Each row is a point. The window is the flat piece filled in between its corners: a triangle in 3 columns, a solid with four corners in 4, and so on. A path goes straight from each point to the next, and from the last back to the first. After which points does the path pass through the window?

Window (3 x 3)
[[ 35 -56  21]
 [  8   1  16]
 [-40  18  -3]]
Path:
(1): [-44  19  22]
(2): [-22   7 -42]
(3): [ 34 -37 -17]
(4): [ 27 -60  48]
(5): [ 27 -53  31]
(6): [ 40 -46 -11]
(7): [ 14 -19 -26]
(8): [-27 -24  46]
(9): [ 29 -50  38]
(10): [ 35 -54 -21]
(11): [-13   9 -25]
(12): [-40  11  17]
(13): [-29  -8  46]
(14): [  4  10 -33]
(15): [ 49 -40   5]
(16): [ 14 -39  46]
Through the window after points: 1, 3, 5, 9, 11, 13

Window (6 x 6)
[[ 35 -40 -19 -38  31  -2]
 [  1  52   5  25 -20   4]
 [-53 -28 -17   8 -27  18]
 [-28  25 -24   1  18   5]
 [-17 -40  15  -6  13   1]
 [ 16   5  -6  45  -6  35]]
Path:
(1): [ 16 -21 -23  32  13  -6]
(2): [ 5 -6  2  5  0 27]
(3): [ 2 19 -1 -7  1 25]
(4): [ 10  13  -5  23  -8 -20]
(5): [  0  -8 -13  36  -3   7]
(6): [-10   3  -1  12 -18  60]
(7): [-36 -20  -4 -11 -14  36]
(8): [-39 -23 -20  18 -21   8]
(9): [ -6  -5 -15  39   2 -17]
(10): [-2 -4 16 -3 -2 37]
(11): [-31  18  -2  16 -14  38]
(12): [-28  14 -16  57 -12  -2]
(13): [-22   5 -25  14  13 -11]
(14): [-18  24  -1 -12  12  37]
(15): [-10  28 -15 -22  12  25]
(16): [ -2  14 -33  10   9  -1]
Through the window after points: 1, 3, 5, 7, 9, 13

Window (8 x 8)
[[-12 -26 -11  19  26 -21  23 -12]
 [ 19  -1  10   3   0   2  -4  -9]
 [ 13 -22  30  -5   1  34   3  28]
 [ -1  12 -22  13  -1   4  12 -22]
 [ -8   4 -24 -60  -2  -5  33   7]
 [ -3 -11   9   8 -16  13  -8 -14]
 [  5   0  25  15 -17  10  11  -7]
 [-13  16  -2  13  24  -6  -2 -21]]
Path:
(1): [-6  0 -4  8 -2 -7  8  2]
(2): [-13  20  -7  14  -5 -20   6   6]
(3): [  1  -7  -4 -10  12  10   7 -36]
(4): [  0 -17  17  14  18  16   8 -39]
(5): [ -1 -12   4  21  -2  -2   5   3]
(6): [-13 -15   6   9  -3   5 -16  37]
(7): [ 19  -3  16  -3   0  23  23 -18]
(8): [  1  -4 -11 -11  18  13  14 -21]
(9): [-12  10 -21   9  -8 -20   3   5]
(10): [ -5   7  -5  18  -6 -21  -9   8]
(11): [ -3   4  -1   0   4   5  14 -28]
(12): [ -5   3   1   0  17   5  10 -30]
(13): [-13  14   0  25   1 -12 -18   9]
(14): [-2 -4  7 21 -4  0 -5 -1]
(15): [  1  -9  16  25   8  18   1 -39]
(16): [  6  -8  -5  -1  17   1   9 -48]
Through the window after points: 6, 12

Window (9 x 9)
[[ -7 -29  -4  -1 -13 -20 -13  -4  19]
 [-28   1  -8  12  -5  -3  -8 -22  15]
 [ 22  -4 -19 -40  11   9 -37   4   4]
 [-60   6  22 -29  12  20  38 -11 -34]
 [ -2 -18   5  -1   0  19 -22 -18 -19]
 [-21  -8  36  -4  11  45  30   4  -2]
 [ 11 -11   1 -20   6  -2   4 -25  10]
 [-31 -20  12  -6  17 -22 -11 -24  28]
 [ 14 -11  -3  24  15   4 -12   7  -9]]
Path:
(1): [-2 -1 18 -9  9 -7 -7  9 -9]
(2): [ -6  17   5  -3  -7  -4 -16  -8 -19]
(3): [-20 -25  -3  -5  17   3   6 -10  -4]
(4): [-16 -32 -15 -15  13   9  -5  -9  18]
(5): [ -8  -2  17  -2   4   2 -17 -17 -12]
(6): [-12  16  24 -12   5  11   4 -14  -9]
(7): [-21 -40 -21   3  18  21   0  -6   4]
(8): [-22 -18  -4   0   8  20   1 -11   0]
(9): [-7 11 26 -5 -4  3  3 -4 14]
(10): [ -4   6  20 -22  -1 -12  -8  -6 -15]
(11): [-18 -14 -20  -1   8   4  -7 -20  13]
(12): [-11 -11 -26 -16   0  35  -4 -24  -7]
Through the window after points: 4, 8
